Each point is reached from the start by the listed moves, each made once or not at all, plus a little noise. Is the number of moves made odd or even? Then give how often each move was made.

Moves:
(1): [ 90 -17  -3   5]
(2): [  9  56   5 -21]
Start: [ -7  -6 -15 -19]
Points:
[ 84 -27 -17 -15] -> odd (1, 0)
[ -9  -5  -9 -24] -> even (0, 0)

Moves:
(1): [ 49  16   2  10   0 -10   1   6  -1   5   6   9]
(2): [-17  59  -1   3   2  -3  -5   7  -5   1   0   1]
(3): [ 1  2 52 -1  3  7 -1 -9  3  1 10  3]
(4): [-12  -2  -5  72  -2   5  -1   0  11   0   3  -4]
(5): [ 3 -1 -2  3 57 -2  0  0  2  6  2  4]
(6): [ 13  10  -2  -6   1  63   4  -5   7  -7 -10   7]
(7): [-6  8  4 -4 -7 -6 61 -8 -7 11  3  4]
(8): [-7  1  5 -7  4  2  5 68 -7 14  6  3]
(9): [ 2  1  2 -5  0 -7  5 -1 53  3  2 -2]
Start: [ 10  24  19   1 -14  12   3 -12  16 -10  22   1]
Points:
[-25  83  70  69  -5  24   2  55  17   5  42   4] -> even (0, 1, 1, 1, 0, 0, 0, 1, 0)
[ 50  41  18  78 -16  -1   7  -7  79  -3  34   4] -> odd (1, 0, 0, 1, 0, 0, 0, 0, 1)
[ 23  33  17  -6 -14  73   7 -17  23 -17  13   9] -> odd (0, 0, 0, 0, 0, 1, 0, 0, 0)
[  6  95  21 -13  50  64  12  57  66   7  23  15] -> odd (0, 1, 0, 0, 1, 1, 0, 1, 1)
[ 61  61  80  -8 -12  68  73  41  10  14  37  28] -> odd (1, 0, 1, 0, 0, 1, 1, 1, 0)
[64 61 80 -8 44 58 78 39 66 23 42 31] -> odd (1, 0, 1, 0, 1, 1, 1, 1, 1)

Moves:
(1): [ 16  -8   2  -8 -19  17   4   2  -4  10 -14 -12  24  -6 -13  -8  -3  14
  24  12 -14 -20]
(2): [  8  -2  -3 -16  -5  -2   0 -11 -12  -1  10  -4   4  13  -9 -10  -1   3
   0   7  -4   6]
(3): [  2  14  22   6   5   3  -6  -9  11  14  10   6   8  -1   5 -11 -10  20
  -2   8  -2  -7]
(4): [  9   7  -5  11  -3   7   3  -3  -4  19  11  12   7  -3  -7   2  -1  -6
 -18  14   9   0]
(5): [ 11   9 -14  -6  11   3  -9 -11  12   2   5   2  -7   7   0 -15   0  -4
  13  -5   6 -22]
(6): [  0  -5 -19  -6   9  18   2   4  -3 -31   5 -14   7   1  -5  -5   4 -14
  -8  -1  -6   5]
(7): [-11 -18  -9 -27  -2  13  23   3  17   9   2  14  21   0   3  -4   2   6
  -4 -14  19  -1]
(8): [ 22   6 -12   1   2   2 -12  31   4  12   0  -6   3  19   6 -18   4   9
  11  12   0  -6]
(9): [ -3  16  -7  11   3   5 -13   9  30  -2 -17 -21  -7  27  -3   7   2   9
   9  -9   3   6]
(10): [ 13  12 -20 -12  -3  13  -6   2   7   9   2 -12   0  11  17   1 -19  -9
 -17  -5  -9  18]
(11): [ -5  -9  14 -20  -6  -3  -4   7  12  -1   8  -2  -6   4 -11  14 -12   8
 -23  -5  -4  -9]
(12): [  2 -24   2   3  -5   5   4   1  10   7   5  40  -1  -1  -1  -1 -10   9
  -3   0  -5  15]
(13): [ -4   8 -20   4  20 -10   4  -1  -1  -2 -12 -10  37   0   6   4 -11  -1
   2  11 -10   6]
(14): [  4 -15  -1  -6  -3   2   8 -16   4  -6  -6 -11 -10  15  25  -4   3   7
  -6  14   2  -5]
(15): [  6  26  -3   0  -3 -13   1 -15   7 -12   9  14   2  -8   4  -2   1  -5
   3   6   9  -2]
(16): [  5  10  15   1   8   6  -2   0 -22 -12 -17  -8   1   3  -4  11  -4  10
 -11  -5  -2  -4]
(17): [ 15   2  22 -10  -2   7   8   5   5   7   9   2 -27  12  -4   7  21 -25
  -6  -3 -25   4]
(18): [  9 -13  -4  -3   3   0  -4  -3  24  11  -6   6   8 -10  -2   2  12  20
 -11 -18   0  13]
(19): [  4 -12   6   9   5   4   5  -2 -16   8  13  -8   5   7  15  21   0  14
   2   1 -10   5]
(20): [  1 -14  -1 -15  20   8  -3  -9   4  -8   2   3  -5  -9   4   5  -6   6
  16  17  -6  12]
Start: [ 18 -14   8   3 -25 -16 -11   2  -8  10  23   2  11   3 -14  11 -23  -1
   0  17 -12   9]
Points:
[ 75  -7 -37 -50 -12  40 -29 -38  26 -33  -8 -62  35  44  -3   8 -32  40
   3  32 -38  36] -> even (1, 1, 0, 0, 0, 1, 0, 0, 1, 1, 0, 0, 0, 1, 1, 1, 0, 1, 0, 1)
[ 82 -35 -30 -67  -5  35  -6 -55  95  64  47  17  90  53  19   8 -75  91
 -11  50 -28  25] -> even (1, 1, 1, 1, 1, 0, 1, 0, 1, 1, 1, 1, 1, 1, 1, 0, 0, 1, 1, 1)
[ 68 -36 -56 -89  19  41 -16  29  78  11  40  -3  31  87 -10  -4 -47  -6
  -7  21 -55  45] -> even (0, 1, 0, 0, 1, 1, 1, 1, 1, 1, 1, 1, 1, 0, 0, 0, 1, 0, 0, 1)
[ 57 -30 -20 -37 -35  -7 -20 -32  70  22  40  40  -2  18  17   8 -46  26
 -41   4 -11  15] -> odd (0, 0, 0, 0, 1, 0, 0, 0, 0, 1, 1, 1, 0, 1, 1, 0, 0, 1, 0, 0)
